Each row is a point. The points of each table are mixes of a few directions, plus a little noise. How many directions does each table use, and how many do they share? Where both have some left over, give the other angles between the two spaces (their principal angles), to ten degrees, smallest first.

First (4 x 3):
[[-11 -26   6]
 [  9  22  -6]
 [-16 -40  11]
 [ 19  45 -12]]
Second:
[[ -4 -11   2]
 [ 10  24  -7]
 [-25 -60  16]
 [ -5  -9   4]
 [ 19  45 -12]
 [ 15  37  -9]
 [-10 -24   6]]
Directions: first 1, second 1, shared 1

First:
[[ -1 -11  31  -2 -14   6   9 -29]
 [-12  14 -23  -6  -3  -3 -27  41]
 [  0  -3   2  -1  -1   4  11 -11]
 [ -7  -6  16  -8 -15  14  26 -33]
 [  2  -2   7   2  -1  -1  -1  -4]
 [  2  17 -52   1  22  -6  -4  39]
 [-10  -5  18  -8 -18  12  14 -23]
 [ -3 -14  42  -2 -19   6   3 -30]
 [ 29   9 -40  25  48 -31 -29  50]]
Second, 9 rows:
[[ -8  -7   5 -13 -13  24  60 -54]
 [ -6  -4   3  -8  -7  15  35 -31]
 [  3   1  -1   2   2  -6 -12  11]
 [  1   0   0   0   1  -1  -3   3]
 [  6   5  -3  10  10 -18 -46  42]
 [  6   4  -2   9   8 -17 -41  37]
 [ -6  -4   4  -9  -8  18  42 -38]
 [ -3  -2   2  -4  -4   6  17 -14]
 [  7   5  -3  11  11 -21 -52  46]]
Directions: first 3, second 1, shared 1

First (10 x 12):
[[ 12  -9  15 -17 -26 -14 -17   8  10 -21  37  21]
 [  7 -11  -8   7 -10   2 -10   0 -28  32  28  12]
 [ -3  23   7  38  42   0  18 -28   8 -17   9 -23]
 [ 17 -49  14 -32 -17  24  -6  28   3  36 -38   7]
 [-14   4 -17   3  -1  13   2 -13   7  10 -19   7]
 [-12   2 -37  11   3 -18  17  -1 -26  -6  -1  -1]
 [ -2  17  19  15  35  11  13 -12  23 -12 -27 -28]
 [  5  -6   3  12  17  -6  13  -4   1 -14   3  -9]
 [ -4  -8  -7 -22 -32  10 -19   6   3  17  -3  25]
 [ -5  37  11 -13 -11 -24 -12  15   0 -26  12 -11]]
Second (8 x 12):
[[-22  -3 -50  45  10 -20  27 -33  11 -60  10  17]
 [-10   0 -27  13  10 -13  19 -21   6 -28   9  10]
 [  8  -2  22  -1 -12  11 -22  21  -6  20 -10  -8]
 [-10   2 -28   2  14 -14  27 -29   7 -26  12  10]
 [ 11   2  25 -28  -3   9 -11  15  -6  33  -4  -8]
 [  1   0   3  -2   0   1   0   1   0   3   0  -1]
 [ 13   1  30 -25  -6  12 -17  20  -7  35  -7 -10]
 [  9  -1  25  -3 -14  13 -25  24  -6  24 -10 -11]]
Directions: first 6, second 2, shared 1; angles 90

First, 11 rows:
[[-26  -9  41   2   6  -3 -15  34  16   0  14 -14  14   8 -35  10  -8   6
  -35   7  27  17  20  38]
 [ 14  -8 -27  36  12  -2  15 -13 -41  -5  -1 -14   8   1  21  -5  21 -30
   -8 -12  -5 -32 -32  -4]
 [-31  -7  42  -2  10  -6 -23  48  25   9  24 -13   4   2 -43  13 -13  -1
  -42  17  27  21   7  41]
 [-15  19   6  -5 -14 -25   4   3  41  38  -8   9 -16  -3 -20  25 -10  18
  -23   3  37  27   8   7]
 [ 18  -4  -6 -36  -7  25  -4 -25  -8 -37 -10  13   8   3  23 -25  -4  26
   53  -3 -44   3  28 -25]
 [ 21   0   0  23  -6  33   7   3 -25 -12  -5  10  -4 -16  15 -21   9 -50
   51 -17 -19 -46  -5 -44]
 [ 13  -1 -33 -10   8  -5  -1 -16 -13  -3   3   3 -11  -1  22  -5   3   3
    8   9 -27  -2 -31 -10]
 [ 16   3  -3  28 -10  17  19 -13 -20  -3 -16   5   5  -6  13  -9  13 -29
   30 -24   2 -33   7 -31]
 [  2  -5 -20  13  11 -13   6  -7 -17   2   4 -11   3   4   9   4   9  -3
  -23   1   0  -5 -25  12]
 [-24   0  21 -14  -2 -22  -4   6  27   8   1  -9  12  15 -25  18  -8  41
  -42   7  30  38  26  41]
 [ 12  12 -23 -35  -9   0  -4 -18  17   4  -7  22 -23  -7  17  -6 -10  21
   34  10 -26  15  -4 -27]]
Second:
[[  0  -8  21   2  -1  19  -3   5 -10 -22   0  -4  17   3  -4 -11   2  -4
   14  -8  -5  -9  25   0]
 [  8   3  -5 -48 -13   8  -5 -28  15 -20 -13  17   2   6  14 -12 -10  48
   36   4 -27  27  35 -13]
 [-16 -15  34  41  14   4  -3  38 -16  -3  15 -24  20   3 -26   4   8 -36
  -36  -6  28 -20  -2  30]
 [ -7  -6  -3  -8  15  -6 -18  22   3   2  22  -5 -11  -4  -7   2  -7  -7
  -18  22 -10   5 -30  14]
 [-13 -26   6   3  34   0 -28  39 -20 -17  40 -24   4   2 -13  -5  -1 -20
  -38  28 -18  -3 -41  37]
 [ 25  -2 -60 -34   7 -12   6 -55 -21 -19  -8   3  -3  11  46 -11   6  43
   13  10 -48  14 -24  -9]
 [ 11  12   5  -9 -17  20   0   1  12   3  -9  23 -15 -15   5  -9  -6 -14
   47  -7 -12 -10  12 -40]
 [-13 -10  15  -1   8  -7  -5   7  -1  -9   6 -15  17  11 -12   4   0  17
  -27   4  10  13  13  31]
 [ 10  24 -16  27 -30 -19  44 -47   8  31 -44  10   2   3  12  18  15  11
    5 -38  43  -6  26 -23]
 [ -4   2 -18  11  12 -17  -4  12   0  21  14  -4 -18  -7  -2  10   0 -19
  -25  14   4  -3 -45   5]
 [ -1  24  22  15 -30   8  16   4  31  31 -23  22 -14 -16 -13  11  -5 -20
   31 -23  34  -9  30 -36]]
Directions: first 5, second 5, shared 5
